Each wall is flat, endless, passes through zero and stands at right angles to its row. A trip goes straight from one point to another. Which walls does it cross, in order?
In the rows, 128 means zero.

Walls:
(1): [106 130 142]
(2): [147  80 148]
(3): [145 183 100]
(4): [ 95 162 175]
(5): [100 108 125]
(6): [104  63 110]
(7): [125  98 150]
(8): [138 128 143]
Trips:
[117 150 145] to [107 127  83] => 8, 5, 6, 4, 1
[186 142 129] to [139  99 127] => 7, 3, 6, 5
[175 162 171] to [ 65 155 151] => 2, 1, 5, 8, 3

Walls:
(1): [161 120  96 149  98 138]
(2): [106  67 128 117 127 164]
(3): [113 134 145 168 168 124]
(4): [121 113 125  60 140 121]
(5): [170 119 131 140 131 119]
(6): [120 138 137 148  80 148]
Trips:
[121 184 198 101 172  80] to [132 125 107 142 140 108] => 5, 4, 1
[150 118 176 180 123 125] to [109 158  82 170 144  80] => 6, 5
[142 158 125 127 148 126] to [ 93  95 123 157 152 174] => 5, 2, 6
[155  96 160  88 146 175] to [169 109 116 211 128  81] => 1, 3, 4, 2, 6
[ 90 171 153 101  98 125] to [135 140  83  93  71 157] => 1, 2

Walls:
(1): [118 173 126  98 162 156 135 155 130 106 139]
(2): [ 95 171 116  94  79 125 121 159 184 125 114]
(3): [104 129 139 151 152 105 124 139  61 126  81]
(4): [124 111 186 145 105 150 191 134 141 117 121]
(5): [ 97 107 159  77 114 126 196 129 153 159 142]
(6): [120 160 155  97 109  63 146 137 128 121 111]
(7): [174  98 147 145 153 138 114 112 150 168 150]
(8): [139 115  94 135 149 102 114  92 154  86 115]
(9): [160 161  88 105 142 132 144 108 128 146 168]
(10): [ 72  93 105 182 117 148 121 156 167  82  52]
Trips:
[ 90  85 104 134 148  85 150 170 153 130 123] to [ 97 124 123 117 207 128 120 170  93  99 102] => 4, 1, 2, 5, 6
[ 93 104 148 128  94 134 136 120 196 147 127] to [134 118 101  72 100  98 126 202 131 148 117] => 7, 4, 1, 10, 9
[ 86 164 162 108 121 129 139 105  97 172 147] to [166 141 139  62 126 100 148  93 112 131 132] => 2, 3, 4, 7, 8
[137 119 127 184 125 134 122 144 133  54  97] to [182  65 138 133 118 119 111 160 159  47 159] => 3, 7
[ 81 177  89 126 154 135  83 114 139 187  78] to [ 89 122 141 157 138 106  72 132  48 154 126] => 8, 9, 1, 2, 10
